Rows are points. Each copy is the shape, with its points in the same order, turned, moved and blurred by noise. Some copies are also mirrored. Which?

Shape:
[[ -1  19]
 [ 22  15]
 [-48   7]
 [-30   9]
 [-22  10]
 [ -9 -22]
 [ 29 -38]
 [  8  -1]]
Copy 1, 8 rows:
[[-29  -2]
 [-14  14]
 [-27 -56]
 [-27 -31]
 [-20 -27]
 [ 13 -28]
 [ 37   5]
 [ -2   0]]
Copy 1 is: only turned
Copy 2:
[[ 16  12]
 [ 11 -10]
 [  3  60]
 [  5  41]
 [  7  34]
 [-26  20]
 [-44 -18]
 [ -4   3]]
Copy 2 is: only turned
Copy 3 (8 x 2):
[[  1  25]
 [ 24  22]
 [-45  10]
 [-27  11]
 [-22  14]
 [ -3 -16]
 [ 36 -29]
 [ 10   7]]
Copy 3 is: only turned

Shape, 7 rows:
[[  9  15  21  44]
 [-20  17  24 -60]
 [-23  13  18  38]
 [-32  34  13 -27]
 [ 27   8  11  23]
 [ -4 -18 -42  16]
 [-12 -26   0   4]]
Copy 1, 7 rows:
[[ 35   5  -2  45]
 [-30  56  -5 -17]
 [  8   6 -23  44]
 [ -9  48 -32  -4]
 [ 38   3  20  25]
 [ 19 -33 -15 -17]
 [-14 -17  -4   6]]
Copy 1 is: only turned
Copy 2, 7 rows:
[[-52  28  29 -17]
 [ 31   3 -46 -27]
 [-46  -4  16 -32]
 [ -6  -3 -40 -30]
 [-26  45  17 -10]
 [-34   2   3  44]
 [ -6  -6  11  15]]
Copy 2 is: only turned
Copy 3 (7 x 4):
[[-16  19 -24 -37]
 [-30 -46  52   7]
 [-10  -7 -35 -21]
 [-34 -33  13  12]
 [-11  26   3 -35]
 [ 28  21  -7  18]
 [ 27 -12   2  -7]]
Copy 3 is: mirrored
Copy 4 (7 x 4):
[[ 45  23  16  24]
 [-28  26 -17 -49]
 [ 44   8 -10  15]
 [ -3  35 -29 -16]
 [ 18  18  37  18]
 [-20 -26   3  44]
 [  0 -27   5   2]]
Copy 4 is: mirrored

Shape (12 x 8):
[[  1  20  21 -38   9 -34 -44  -4]
 [ 15  11 -23   9 -21  14  -7   2]
 [ 27 -43 -32 -25  -1  -8  13  12]
 [  8 -34 -45   0  -3  -2   9  23]
 [  2  -9  12  16 -10  -6 -13  29]
 [ 15  -9  12  11 -24   5   4 -15]
 [  7  -8  -9   0  -1  -9  19  -1]
 [  3  12  26  -6  19  20 -14  12]
 [ 10 -18 -38 -37   7 -33  32  32]
 [-15 -16 -14   2 -17   9  13  11]
 [-30  14  34 -39  41 -28 -48 -16]
 [  8   9   8  22  13 -11 -16 -11]]
Copy 1:
[[ -2  33 -13  -8 -39 -11  -9 -43]
 [ 10 -21  -8  28  -4  18   0   6]
 [ 51   4 -16 -24  -7  31  20  29]
 [ 38   0 -14  -5  11  35   5  36]
 [  5 -12  -5  -8  -7  33 -39   4]
 [  6 -39  -9  -6 -26  11  -5  11]
 [ 11 -12   6 -16  -2   9   8  15]
 [  6 -18 -10 -14   7  14 -15 -40]
 [ 32  31  21 -26  -1  27  35  31]
 [ -5 -17 -21 -11   8  33   8  26]
 [-14  42 -24 -28  -7 -34 -10 -59]
 [ 13 -15  -9  -2   0 -18 -26  -9]]
Copy 1 is: only turned
Copy 2:
[[ -3 -20  10 -54  17 -31   6 -24]
 [  0  18 -19   6 -14  17 -12 -21]
 [-31 -20 -20  -1   0  39  17  24]
 [-27  -5 -33   8  -1  32  -9  25]
 [  6  -2 -13   1 -20 -18  -4  17]
 [ 14   4   0  21  -5   6  17 -11]
 [-16  12  -6   8   7  11  12   6]
 [ -3   9  38 -12 -12 -15 -17   0]
 [-60   3 -30 -15   5  13  21  29]
 [-21   5 -15  29   1   4 -11   1]
 [ -4 -21  38 -52  44 -43 -20 -10]
 [ 24  23   6 -12   9  -4  -4   0]]
Copy 2 is: only turned
Copy 3, 12 rows:
[[ 47  -7   5  10  34 -25 -23 -20]
 [-19  20   3   4  -4 -13  23 -14]
 [  6 -30 -16 -27 -27 -22  33   9]
 [-22 -29 -11 -22  -9 -16  41   6]
 [-10   0  29 -17  17   0   4  10]
 [ -2  12  20  11 -23   4   6   7]
 [-10  -8  -6   5 -13 -12   7  19]
 [ 16  20  -7  -1  26  19  -2   7]
 [-10 -39 -37 -32 -10 -42   4  15]
 [-27 -16  -3  -3 -12   9   6  -2]
 [ 58 -23  -8  32  53   4 -28  -8]
 [  7  10  17  26  21 -10  11  20]]
Copy 3 is: mirrored
